Each row is a point. Examples show where two turns around zero, p and q, send a point. Write where each new point lands after one turn and then the other. Backwards means that the second turn is done in reverse. Each puzzle has new turns, and all numbers are rounded.
In the rows, 128 means zero.

Turn p:
[ 93 131] -> [ 96 115]
[162  69] -> [185  91]
[120 155] -> [108 148]
[168 120] -> [167 139]
[ 97 166] -> [ 83 147]
Turn q:
[142 135] -> [117 139]
[147  76] -> [171 163]
[ 95 173] -> [96 82]
Where do these land?
p, then q: [170 173] -> [ 67 124]
q, then p backwards: [137 102] -> [155 133]
q, then p: [ 71 102] -> [187 108]
q, then p: [103 149] -> [132  96]
q, then p backwards: [159 115] -> [145 157]

Turn p:
[ 79  97 153 143] -> [189 116 111 134]
[119  93 175 137] -> [174 134 138 164]
[179 148  70 104] -> [ 60 160 138  94]
[102 100 139 104] -> [169 132 144 113]
[127 149 130 182] -> [113 110  84 158]
[162 181 102  98] -> [ 63 115 153 106]
Turn q:
[103 107 170  77] -> [187 111 103 160]
[160 102 132 172] -> [120 150 184 125]
[160 163 160  91] -> [131 168  90 168]
[ 83 147 111 150] -> [126 112 113  76]
[134 122  66 150] -> [ 75 100 150 110]
Where do these land?
q, then p: [162 180 102 151] -> [138  72 119  86]
p, then q: [154 154  78 139] -> [133  84  91 102]
p, then q: [ 71 106 139 116] -> [108 139 147 184]
p, then q: [142 174 121 121] -> [164  97 130 114]
q, then p: [147  79 157 100] -> [117 144 107 188]
p, then q: [ 92  77 171 141] -> [ 86 175 163 154]

Turn p:
[181 110 116  84  92 158 160 142] -> [159 134 175 173 119 160  96 164]
[137 158 108 148 211 123 103 144] -> [ 71 107  55 122 123 132 109 139]
[147  84  93 130 123 178 138  97] -> [128 135 155 139  74 146 156 175]
[127 100 127  77 164  79 182 103] -> [101 159 155  99 114 196  95  90]
[165  99 107 137  88  86 146  96] -> [148 104 170 116 145 185 161 131]
[103 106 153 148  88 181  79  96] -> [166 120 148 105  95  61 165 153]
[ 94 176 108 121 175 124 170 182] -> [ 86 172  74 174 145 133 102  95]
[127 154 161 158  99 147 118  88] -> [162  89 131 130 105  96 153 102]
[ 99 172 124 124 140  81  86 160] -> [132 135  69 102 184 115 114 112]
[100 123 181 153 100 121  97 171] -> [128 123 145 119 177  57 130 118]
Turn q:
[152 138 161 141 163 148  72 123] -> [125  86 131 126 147 107  68 105]
[119  79 142 114  76 159 107 148] -> [149 135  68 125 108 177 107 122]
[177 105 105 192  76 111 184 120] -> [119 172 122 209 129 146 177  79]
[ 85 122 107  81 176  89 101  93] -> [103 155 166  69 150 123 100 180]
[106 145  86  90 148 159 111  91] -> [ 87 125 157  87  83 130 109 148]
[170 141 158 121 140  87 172 173] -> [150 129 104 128 172  80 182 107]
[110 167 118 132  66 142 143  97] -> [152 152 143 156  58 125 133 137]
[106 139 150 131 144  95 165 166] -> [158 118 127 128 163 113 173 156]
[ 77 120 150  95 119 166 148 103] -> [119 122  99 125  88 131 119 192]
[180 123 103 184 173 123  77 166] -> [117  86 163 128 184 147 112  52]
Where do these land?
p, then q backwards: [ 79 143 154  53 140 132 127 122] -> [156 130 134  87  81 102  74 100]
p, then q: [153 173 146 148 150 114 132  66] -> [ 85 176  97 140 102 168 110 124]
p, then q: [219 113 155 150 102 120 130 123] -> [117 107  58 149 179 162 100 130]
p, then q: [128 117 150 148  47 122 127 145] -> [111 121 109 156 187  75 137 122]
q, then p: [131 113 140 157 170 127 107 189] -> [ 76 132 147 104  80 142 113 156]
q, then p: [109 127  73 140 148  89 108  71] -> [139 122 109 123 128  55  92  84]
p, then q backwards: [ 83  96 157 146 160 169 173 118] -> [171 161  83 118 118 140 154  73]
q, then p backwards: [150 126 104 132 110 153  72 166] -> [139 156 153 105 137  85 147  81]
q, then p: [ 99 144  73  78 125 126 176 152] -> [154 176 163 180 130 144  95  93]

Turn p:
[109 118 151 120 168 147 106 131 115  99 177 127] -> [149 109 109 108 123 147 185  93 143 141 138 124]
[130 145 131 158 141 146 141  85 109 115 142 131] -> [110 110 135 146 139 171 147 116 120 135 103 142]
[163 110  99 149  96 135 153 143 150 128  99 157] -> [153 121 156 146 119 133  71 167 130 130 128 144]
[104 153 157  97 148 161 130 105 116 112 143  86] -> [103 158 108 134 133 158 167  81 121 133 152 118]
[117 127 127 110 143 132 103 100 113 124 108 138] -> [131 142 110 129 123 121 146 113 106 118 114 158]
[ 96 149 159  90 155 105  71 123 184 100 151  80] -> [117 168 122 100 129  83 158  42 172 145 134 119]
[163 112 108 134  75 139 132 135 113 149 116 149] -> [129 128 131 109 121 145  83 182 117 123 131 148]
[139 133 116 141 111 133 152 149 142 172 111 172] -> [124 121 142 152  94 116 107 187 129 131 123 127]
[144 143 122  89 142  77 132 164 142 111 136 127] -> [132 121 132 129 145  82 130 122 169  92 162 126]
[140 114 166 164 117 131 135 124 113 138 102 134] -> [111  93 125 130 118 131 102 130  89 151 126 129]
[ 97 132 136 142 101 122 132 105 113 128 139 130] -> [109 133 147 113 148 134 148 139 105 147 117 129]
[112 104 111 142 115 132 151 139 123 127 102 134] -> [155 131 141 142 137 126 113 150  98 135 128 118]
[152 147  78 137 138 114 122 185 121 142 125 122] -> [147 122  93 144 148 111 103 166 172 109 122 107]
[128 105 130 120 140 118 132 104 137 148 139 105] -> [123 134 140 112 114 133 129 107 118 104 113 105]
Turn q:
[110 132  86 114 125 132 135 102 126 150 126 124] -> [101 130 148 144 140 122 114 123 140 143  91 122]
[123 153 149 134 138 146 116 102 187 139  92 101] -> [145 114 131 178 160 129 117 160  86 148 134 152]
[124 117 141 128 142 140 115 160 190 149 145 167] -> [127 127  92 113 135  84 124 128  69 110 118 148]
[120  75 145 110 143 123 101 113 110 134 135 127] -> [ 86 133 106 123  86 146 117 136 130 135 138 147]
[125 152 119 122 109 141 144 111 124 134  83 184] -> [160  87 149 112 127 139 122 113 114 147  77 130]
[148 145 153 121  57 131 108 116 102 139 100 128] -> [130 110 164  99 145 191 164 141 120 131 120 144]
[118 100 148 160 134 120  85 107 105 144 143 107] -> [104 169 140 114 102 145 113 158 124 145 157 145]
[123 117 136 132 133 144 147 110 100 145 142  96] -> [121 162 121 139 136 150 120 121 159 144 131 143]
[126 154 149 105 110 123 128 124 132 118 131 114] -> [131 125 128 146 138 147 164 126 118 133 132 119]
[134  78 116 123 141 128 134 118 167 138 139 127] -> [ 93 121  89 129 139 116  90 137 118 122 128 130]
[141 119  73 120 136 110 132 115 128 107 138 127] -> [103 116 141 137 126 116 102 121 148 109 123  86]
[131 133 124 130 137  87 149 140 109 125 133  98] -> [133 140 120 135 127 122 145 151 171 124 136 103]
[159 154 138 116 141 138 142 158  97 133 138 120] -> [157 147 126 136 123 137 152 112 153  90 124 137]
[124 142 150 151 141 122 141 121 134  80 140 160] -> [167 124 116 119 110 124 121 107 106 143 152  92]
[116 148  92 152 133 136 142 225 108  85 134 139] -> [161 116 151  97 127  54 157  85 165  94 160 124]
Where do these land?
q, then p: [129  95 111  97 128 105 115 113 158 139 124 112] -> [166 138 121 128 148 107 142 139 112 153 117 100]
p, then q: [132 122  89 166 139 120  91 139 126  93 121 118] -> [135 104 130 150 111 125  84 160 120  94 109 139]
p, then q backwards: [145 119 160 119  93 111 106  97 142 163 136 137] -> [114  88 107 135 118 126  86 135 110 146 135 161]
q, then p backwards: [113 154 126 104 119 128 110 113 104 161 119 135] -> [107 136 118 146 130 139 129  85 143 138 140 151]
q, then p backwards: [145 128  93 158 159 101 151 160 123 116  94 115] -> [154 122  98 124 135  91 131 182 154 130 136 147]
p, then q backwards: [ 96 169 104 147 151 133 151 150 136 120 168 147] -> [112 165 126 104 116  92 153 128 111 128 108  80]
q, then p backwards: [159 118 125 137 138 159  95 140 143 165 115 153] -> [157 104 111 116 110 111 119  89 113 133  97 150]
p, then q backwards: [122 154 149  85  97 127 133 132 152 122 105 153] -> [ 97 115 130 151 150 142  87 147 122 131 139  93]
p, then q: [105 100 163 124 111 135 132 138 157 165 122 136] -> [109 144 135 112 145 156 181 146 143 133 122 131]
q, then p: [150 139 154 157 129 176 118 110 114 101 153  97] -> [100 112 116 123 114 180 160 119 162 145 114 150]
p, then q: [118 143  87  95  92 141 158 148 108 104 153  94] -> [157 165 118 178 131  98 134  92 113  96 146 128]
p, then q: [142 130 160 148 159 143 111 156  97 125 152 143] -> [ 83 120 110 110 154 118  93 117 151 122 114 134]
p, then q backwards: [126  97 122 142 143 104 161 107 114 110 104 145] -> [148 165 118 122 125 152 107 130 160 120 102 144]
p, then q: [109 124 148 113 134 110 160  89 117 108 126 106] -> [146 152 117 144 103 154 121 107 143 165 140 119]

Turn p:
[147  97 185 106 139 132 174 113 165  87 110 151 129 165] -> [ 97 125 211 115 150 140 128 148 152 106  95 111 104 101]
[118 112 159 142  77  97 131 140  90  97 127 132 111 162] -> [173 104 139 150 156 139 155 125 132  82 127 133 130  83]
[182 161 113  96 148 168  90  92  98 139  71  90  78 178] -> [125 191 123 122 142 125  91  66 197  81 179 115 107 161]
[172 166 118 197 152 158  96  70  82 115 157 127 170 159] -> [ 99  92 107 167  78  95 156  42 156 106 124  84 130 157]
[ 98  88 103 141  79 113  71 169 128  81 125 122 161 136] -> [166 149 103 166 143 120 119 120  86 119  87 115 181  70]
[ 75  81 131 174 112 104 109 137 158 135 155 116 119  85] -> [145 134 131 152 131 123 167 144  52 178 141 132 140 100]
[129 155 161  89 159 143 163 138 130 138 167 122 167  86] -> [117 106 110  81 113 123 141 179 136 148  94 101 101 167]
[ 95 185  83  92 169 121 171  94 135 104 154 125  95 142] -> [147 136 160  95  50 169 125 149 162 124 150 134 155 171]
[175 100  79 108 140 134 158 166  96 137 139 155 138 100] -> [100  90  81 125 150 165  93 142 165 167 125 126 150 120]
[ 75 157 115  95  99  69 169 151  87 111  59 126 153 151] -> [153 106 122 113 134 146  95 182 107  27 137 158 172 126]
[ 90 103 141 196 192 151 127 136 136 146 142 125 126 130] -> [ 80 133 134 120 122 158 184  89  70 151 131 123 131 143]
[ 91 135 151 107 104 162 124 156 147 154 153 157 149 126] -> [147 135 120 129 136 133 136 145 107 144  64 160 103 152]
[178 143 168 147  79 159 115 153 152 124 172 153 154 186] -> [129 120 132 145 139  87 164  93 179 126  47 155 103  99]
[136 142 139 103 186  91  79  77 182 116 167 164  81  86] -> [164 124 192  76  85 107  96  99 113 206 155 100 107 135]
[139  95 138 120  82 178 145 144 170 152  83 135  89  81] -> [104 173 123 161 160 141  98 167 121 158 138 162  62  99]
[166 155 118 156 145 112 169 159 100 194  72  72 102  87] -> [ 72 127  61  94 150 117 135 151 135 110 219 161 110 133]
[108 100  74 109 116  86  85  80 120 145 123 105 153 116] -> [159 133 128 165 136  92  93 133 103 142 162 105 189 159]
Turn q:
[153 106  99 110 172 137 162 124 130 146 170 172 167 164] -> [139 153 173  87 184  93 127 106 118 112 103 137  87 113]
[179 136 100 179 160 112 147 116  77 158  82  75  98 147] -> [100 158 113  88 107  74 124 162 161 168 184 149 159  81]
[147 171 134 176 152  91 121  78 149 103 172 170 144 101] -> [ 85 125 196 138 148 159 136 123 123 121 167  64 106 101]
[153 125  89 172 170 124  79 103 168 107 109 117  87  75] -> [102 154 164 136  60 129 130 113 103 195 141  79 144 110]
[ 94 161 158  92 163 133 126  81 136 152  85 117 105 116] -> [139 151 141 151 140 180 161 166 122 160 118 158 174 111]
[ 71 137 117  94 127  95 113 159  79 167 108 101 127 134] -> [149 114  99  84 113 148 149 193 146 133 118 162 129 167]
[164 169  84 158 119 161 169 145 164 111 136 129 151 158] -> [124 135 163 117 134 102 122  47 170 113 161 143 132 129]
[128 118  93  84  81 108  76 171 157 165 115 163 166 176] -> [184 164 139 130 131 112  94 138 150 110 114 129  95 226]
[ 89  84 172 167 106 152 156 136 172 156 164 147  77 169] -> [ 77 134  91 183 155 107 161 100  76 122 132 174  87 157]
[100  96 147  83  80 130 160  70 106  91 151  91 120  87] -> [139 106  70 118 142 162 144 125  70  78 115  98 186 106]
[171 176 155  98 155 116 131 181  86  97 141  93 152 166] -> [126  90 113 104 167 112 114 134 228 140  98 116 135 114]
[116  77 119 109 129 125 160  87 149 161 102  93 165  83] -> [193 121 136 120 128 104 156 142  61 126 144 131 170 113]
[155 174 134 126 117 171  65 158 114 120 159 171 159  83] -> [154 127 153 157  83 161 120 115 182  98  98  85  71 106]
[ 79  95 171 122 111 122 107 157  79  78  91 103 113 168] -> [120  83  44 127 138 157  75 152 127 160 115 156 128 146]
[121  94 148 149  77 142 148 155 154 108 135 177  87  93] -> [ 87 105 124 181  91 119 108 104  82  82 111 138 117 143]
Where do these land?
p, then q backwards: [147 108 178 157 172 156  95 106 100 113  93 110 176 129] -> [157 101 125 141 104 109 130 116 153  91 217 145 114 126]
q, then p: [145 112 127 103 115 138 159 123 130 199 135 162 175  76] -> [125  79 126  97 129 133 129 139 159 101 134  98  97  47]
q, then p: [132 125 200  92 115 130 163 139  94 112 137 159 125 197] -> [ 91 146 145  93  99 170  85  73  74 145 129 114 158 114]
p, then q: [101  90 115 111 142 133 181 137 137 113 136 109 135 131] -> [158  87 123 136 125 123 140 106 155 132 118 172 109 123]
p, then q: [167 149  48 159 133 169 121 163  95 164 192 115 137 125] -> [168 187 174  92 124 114 145  86  90 104 188 155 120 171]
q, then p: [155 145 155 143 141 135 170 160 124 118 171 134 123 112] -> [122 127 170 132 125 144 130 164  80 136 153 109 130 105]
p, then q: [170 142  82 149 159 194  57 134 114  52  96 115  98 119] -> [152 174 111 129  78 199 180  95 137 122 185  72 174 122]
p, then q: [190 163 138 130 139  51 104  94 105 189  82  97  81 162] -> [ 87 134 161 112 214 141 151 123  92 127  85  35 111 149]
q, then p: [131 163 132 128  79  89 148  70  96 166 150  56 117  90] -> [107 121  89 121  88 142 161 206 163 139  78 105 182 112]
p, then q: [ 98 112 177 150 136 170 109 104 114 107 145 137 100 147] -> [ 92 142  97 148 138 129 138 118 131 128 147 152 168  71]
p, then q backwards: [ 68 109 110 116 105 109 112 161 151  89 161 127 154 108] -> [123  87 138  74 151 135 113  95 123 137  93 111 120  78]
p, then q: [107  70 129 120  87 129 154 180 164 129 154 178  94 143] -> [144 129 180 177  91 112 125 151 126 128 105 179  98  71]
p, then q: [ 59 127 120 168 108 109 105 109 135 144  31 124 125 100] -> [ 78 107  96  84 114 178  95 149 161 102 128  91  67  90]
p, then q: [124 147 164  67 176 164 124 130 154 127 105 122 146 116] -> [129 144  97 133 135 161 127 144 178 161  93 149 166 164]
q, then p: [102 118 101 148  88  93 144 128 199 134 119 136 188 160] -> [142  97 175 118 149 123 180  70 182 125 113  94 145 145]
p, then q backwards: [153 171  73 107 153  80 103 111 136  92 141 166  75 134] -> [146 158  65 149 129 156 124 143 118  85  60 109 169 109]

Turn p:
[146 102  81 100 158 151 107  81 123 176 148 112  69 111] -> [131 127  93 168 154 130 185 143  83 150 155 154 159  74]
[103 111 186  95  72 109 149 109 146  80 178 156  88 189] -> [186 172 120 108 157 137  54 104 189 108 158 110 152  83]
[136  95  96 141 154 134 112 137  90 159 160 175 127 105] -> [ 95 175 101 163 133 169 157 152 110 142 110 130 113 121]
[105 170 194 153 149 160 119 149 148 170 103 116 167  95] -> [137 128 165 115 129  91 129 149 131 158 123 183 102 210]
[149 172 136 147 167  81  97 171 125 142 134  97 151  80] -> [133 128 161 128 109 103 184 172 115 134 123  81 113 189]
[151  79 166 108  61 117 125 135 146  66 105 121  98 148] -> [146 117 103  86 121 148  79  73 150 126 196  91 124 114]
[115  76 164 110  93 116 107 128 191  50 114 169 125 173] -> [142 127  80 124  92 123  46  91 202 142 169 100 125 112]
[115 113  89 128 177 136 162  83  96 132 144 107 145  64] -> [130 105 130 125 124 170 175 152  93 176  69 142 160 111]
[141 159  63  95 166 179 130 129  96 123 128 153 100  88] -> [142 122 101 193 112 160 160 117  63 108  96 149 154 137]
[101 110 118 116  56  83 154 130 156 120 104 161  86 133] -> [114 132  99  88 117 155 117 112 183  73 169 132 170 115]
[160 167 131 121 152 127 158 150 129 153 139 111 166 128] -> [138 118 195 144 114 126 141 151 113 116 115 133 104 136]
[155 109 165 101  63 119 110  57 117  93  99 181 130 175] -> [128 121  81  98 137 143  16 148 118 109 171 121 132  93]
[102 198 121 199 158 127 108 132 129 133 133  90 149 134] -> [133 111 138 116 150  57 161 146 130 115  62 123 101 163]
[111 154 135 150 192  90 152 171 144 163  78  94 156 164] -> [ 78  80 200 156 144  88 147 140 170 128 114 119 126 167]
[141 145 149 192 155 156 147 157  91 143 118 101 132 124] -> [120 112 155 123 177 131 154 115 113 134  97 134  74 169]
[152  87 122 121  47 136 136 111 188  99 143 152 136 164] -> [140 135  99  95  83 133  83 103 164 104 168 139  97  61]
[ 93 131  61 101 154 155 104 147  62 173 149  82 150 100] -> [ 85 169 154 145 123 111 188 110  51 150  81 135 167 123]
Turn q:
[100 136 140 137  62 141 149 110 168 106 122 113 120 126] -> [ 99 157  86 122 134 136 118 133  97 108 109 141 175  96]
[ 78 126 172 145  96 157 173 114 106  80 128 174  73 147] -> [116 162  98 108 223 152 102 103 132 124  96 142 123  79]
[196  86 102 149 121  65 133 138 150 195 204 144 112 113] -> [152 140 183 140  93 143  79  82 137 127 206  82 181 175]
[123 149 153 149 121 127 171  91 120  49 137 148 112 109] -> [111 122 117 105 160 144  98 117 158  75  93 120 125  64]
[124 184 122  99 127 142 130 165  93 155 119  85 152 105] -> [182 125  87 154  96  99 133 157 105 118 113 126  90 145]
[185 111 118 158 159  88 114  96 189 194 149 144 180 122] -> [102 115 182 154  37 177 117 107 148 150 154 107 158 162]
[153 101 118 112 134 158 104 157 118  86 106  71 102 143] -> [123 123 130 119 152  80 156 187 135 112 173 157 122 118]
[ 81 129 187 132  90 104 119  85  95  99  84 137  85 127] -> [150 129 126  69 176 171 131 130  85 132  95 156 130  69]
[136  91  91 146 172  66 147 107 170 204 204 115 175 174] -> [128 151 227 187  76 135 118  91 148 135 117 113 187 201]
[188  98 153 127 190 118 140 125 177 224 182 114 135 125] -> [144 168 180 164  54 167 106 104 175 137 185 154 131 190]
[105 173 171  89  91 121 110  94 113  70 144 169 131 162] -> [ 92 104 121 108 175 157 114 107  71  75  84 141  93 120]
[ 83 182 147 186 112 144 103 118  98  66 103 138  87 144] -> [108 112 118  99 178 109  78 155 102 151  78 139  99  58]
[129 146  88  91 146 152 112 166 154 147  99 141 102 127] -> [124 101  89 142 119  85 145 103 128 161 157 159 115 146]
[130  97  83 120 142 176  90 121 109 163 147 121 170 101] -> [112 164 139 124  87  96 175 131 130 151 143  81  95 156]
[137 129 137 133 115 146 127 176 100 126  83 140 182 150] -> [127  99  95 157 151 150 154 181 126 151 120 101 111 150]
[ 91 113 125 101 154 127 110 189 127  95 100 114 130  80] -> [151 103  84  72 133  88 153 154 160 135 116 140 127 158]
[137 124  69 102 144 144 145 122  89 117  64 109 129 121] -> [154  99 116 151 131  89 200 133 140 136 136 118 115  86]
Where do these land?
q, then p: [102 147 128 146 171 161 130 146 171 185  86 164 115 106] -> [ 91 142 101 127 124 113 154 164 132  88 154 202 130  94]
p, then q backwards: [110 138  74 153 100 101  62 130 173  83 106 120 188 152] -> [116 179  63 142 138 155  98 130 160  93 152 118 160  53]
p, then q: [ 81 158 109 185 128 126 153 138  80 124 109 139 150 151] -> [117  86 123 113 152 128 178 138 137 156  89 183 127 105]
q, then p: [182 117 137 188 167 121 139 133  60 151 112 167 102 148] -> [172 140 126 145 162 108 189 142 128 183 177 154  80 137]
q, then p: [ 89 113 100 101 139 136 107  94 117 104 172 137 150  89] -> [148  84 149 103 135 120  98 122 131 113 144 114 195 119]
q, then p: [ 95  38 149 108 109 139 134 173 145 117 136  51  64 134] -> [151 153 196 201  73 136  96 186 147  88  92  96 120 143]
q, then p: [152 136 167 130 151 148 147 110 122  70 143  72 120  95] -> [179 128  98 138  70 141 128 100 150 109 145  97 137 168]
q, then p: [128 216 133  94  83 163  76 118 106 100 137 162 130 150] -> [ 97 137  67 135 192 154 152  93  99 131 108  87 189 134]
q, then p: [107 114 115  40  78  90 117 108 145 150 115 154  88  98] -> [133 120 137 131 129 184  81 157  72 129  88 126 156  55]
p, then q: [164  63 198 173 141 162 108  87 165 177 126 162 147  94] -> [140 154 111 146 143  95  83  47 124 192 187 138 112 184]
q, then p: [193 176  56 189 175 137 195 123 103 149 132 107  88 164] -> [150 128  78  61 137 112 198 194 169 159 147 105  55 157]
p, then q: [120 109 110  85 167  76 131 128 119 145 140 129 123 133] -> [136 156 104 137  97 136 111 175 146 133  92 115 139 150]
p, then q: [123 141 159  95  83 129 112 150 138  72 183 134 160 165] -> [122  95 133 105  77 129 101 152  62  90 158 147 111 102]
q, then p: [105 114 152 142 126  83 161 122 106 138 127 161  67 100] -> [151 105 122 161 101 123 120 176  73 165 151 145 119 115]
q, then p: [141 121 119 119 109 156 131 170 153 110 126  92 153  82] -> [119 140 144 123  79 117 146  98 145  85 113  96 135 103]
q, then p: [174 131 132  71 131 149 147 112 145 142  96 150 188 210] -> [121 121 105 119 189 163 124  78 181 133  61 166  87 118]
q, then p: [109 144 138 155 119  98 126 134 125 160 129  77 143 105] -> [107 134 146 110 107 125 114 124  92  97 160 114  95 150]
